Every row gives one point. Before rounding, the points of a table are all equally far from one centre. They may lie mostly on one side of it. Where is the centre, to within rounding?
In the rows, zero is written as 100.

Points:
| 140 |  43 |
| 151 |  67 |
| 141 |  45 |
| 153 |  78 |
| 150 |  64 |
| 138 |  42 |
Centre: | 88 | 83 |

Points (8 x 4):
|  44 |  51 | 136 |  89 |
|  26 |  65 | 123 | 117 |
|  81 |  73 | 150 |  46 |
|  97 |  77 | 145 |  48 |
| 110 |  62 | 175 |  95 |
|  57 |  50 | 165 |  86 |
|  83 |  68 | 189 |  74 |
|  12 |  89 | 145 |  73 |
Centre: |  72 | 116 | 145 | 104 |

Points:
| 120 | 105 |  58 |   9 |  45 | 138 |  74 |  60 |
| 126 | 110 | 122 |  42 | 103 | 144 |  41 |  17 |
| 144 |  97 |  35 | 114 |  68 | 132 |  96 |  53 |
|  99 | 102 | 112 |  23 |  46 | 116 |  34 |  19 |
| 115 | 157 | 127 |  30 |  65 | 119 |  32 |  79 |
|  62 | 100 | 124 |  85 |  50 | 126 |  65 |  15 |
|  83 | 104 | 129 |  89 |  41 |  99 |  29 |  16 |
|  99 | 102 | 139 |  54 |  34 | 106 |  95 |  14 |
|  89 |  94 | 105 |  81 |   9 | 117 |  56 |  31 |
|  86 |  70 | 101 |  74 |  11 | 128 |  71 |  45 |
|  93 | 123 | 102 |  79 |  34 | 132 |  40 |  20 |
|  82 |  80 | 137 |  98 | 102 | 110 |  99 |   5 |
|  83 |  81 |  80 |  35 |  46 | 155 |  80 |  99 |
Centre: | 109 |  98 |  91 |  70 |  88 |  85 |  73 |  71 |

Points:
| 134 | 100 |  79 | 125 |  74 |  61 |  39 | 102 | 135 | 128 | 152 |
|  86 | 135 |  69 | 107 | 102 | 103 |  49 | 123 | 137 | 131 | 132 |
|  90 | 122 |  84 |  90 |  59 | 101 |  40 | 135 | 140 | 156 | 150 |
| 104 | 112 |  86 | 119 |  74 |  92 |  19 | 130 | 123 | 133 | 141 |
| 116 | 151 |  68 | 116 |  94 |  87 |  50 | 141 | 111 | 164 | 161 |
| 116 | 123 |  46 | 115 |  64 | 111 |  46 | 152 | 135 | 137 | 115 |
| 131 | 120 | 109 |  87 |  83 | 106 |  64 | 111 | 129 | 164 | 165 |
| 108 | 118 |  81 | 111 |  94 | 102 |  33 | 103 | 142 | 122 | 140 |
| 109 | 130 |  48 | 123 |  85 |  91 |  21 | 133 | 136 | 151 | 141 |
| 117 | 107 |  86 | 125 |  81 |  97 |  28 | 127 | 147 | 136 | 146 |
|  98 | 142 |  94 | 135 |  55 |  92 |  83 | 132 | 144 | 147 | 129 |
|  74 | 128 |  78 | 119 |  74 |  89 |  60 | 104 | 158 | 143 | 163 |
|  95 | 127 |  83 | 164 |  64 | 121 |  62 | 126 | 148 | 159 | 129 |
| 118 | 104 |  85 | 121 |  71 |  98 |   5 | 116 | 112 | 159 | 121 |
Centre: | 109 | 100 |  57 | 121 |  70 | 102 |  75 | 100 | 108 | 165 | 137 |

Points:
|  63 |  69 |  89 |  95 | 174 | 152 |  70 | 104 |  79 |  49 |  70 | 134 |  53 | 118 |
|  98 |  42 | 104 | 123 | 166 | 150 |  66 | 100 |  85 |  61 |  82 | 160 |  79 |  77 |
|  67 |  99 | 109 | 117 | 152 | 173 |  39 | 108 | 106 |  59 |  86 | 100 |  63 |  57 |
|  70 |  90 | 110 | 102 | 151 | 115 |  51 | 117 | 143 |  40 | 103 | 185 |  50 |  79 |
| 125 |  82 |  88 | 125 | 162 | 116 |  18 |  98 |  87 |  73 |  45 | 122 |  40 |  53 |
|  90 |  65 | 108 | 115 | 167 | 143 |  74 |  99 |  99 |  74 | 120 | 147 |  66 |  58 |
|  94 |  76 | 147 | 116 | 185 | 135 |  40 |  99 |  96 |  65 |  65 | 166 |  62 |  76 |
|  94 |  94 | 120 |  78 | 168 | 167 |  47 | 117 | 133 |  65 | 103 | 119 |  79 | 111 |
|  80 |  71 |  97 |  98 | 175 | 150 |  35 | 117 | 117 | 109 |  73 | 155 |  53 |  71 |
| 125 |  77 |  97 |  91 | 181 | 120 |  62 |  63 |  72 |  78 |  86 | 158 |  89 | 112 |
|  64 | 101 |  98 | 108 | 195 | 152 |  62 |  55 |  73 |  86 |  72 | 147 |  81 | 105 |
|  25 | 110 |  93 | 142 | 173 | 151 |  40 | 110 |  82 |  66 |  83 | 135 |  49 |  95 |
| 107 | 155 | 111 | 111 | 192 | 139 |  35 | 119 |  94 |  75 |  88 | 136 |  29 |  92 |
|  89 |  67 |  78 | 136 | 178 | 159 |  70 |  85 |  86 |  84 |  82 | 109 |  89 |  67 |
| 132 |  95 | 139 | 130 | 173 | 174 |  59 | 125 | 103 |  51 | 103 | 151 |  54 |  95 |
| 114 |  71 | 110 |  99 | 175 | 121 |  84 | 129 | 108 |  60 |  78 | 166 |  54 |  76 |
|  71 |  86 | 122 | 148 | 169 | 175 |  51 | 127 | 145 |  61 |  72 |  96 |  84 | 143 |
|  65 | 101 | 116 | 122 | 176 | 156 |  26 | 102 | 106 |  74 |  75 | 148 |  63 |  50 |
|  59 | 110 | 100 | 130 | 176 | 187 |  70 |  79 | 105 | 108 | 124 | 122 |  56 | 128 |
|  39 | 111 | 124 | 112 | 151 | 122 |  53 | 152 | 130 |  75 |  88 | 162 |  86 | 118 |
Centre: | 100 | 112 |  99 | 146 | 125 | 125 |  61 |  85 | 121 |  83 |  73 | 138 |  59 | 120 |
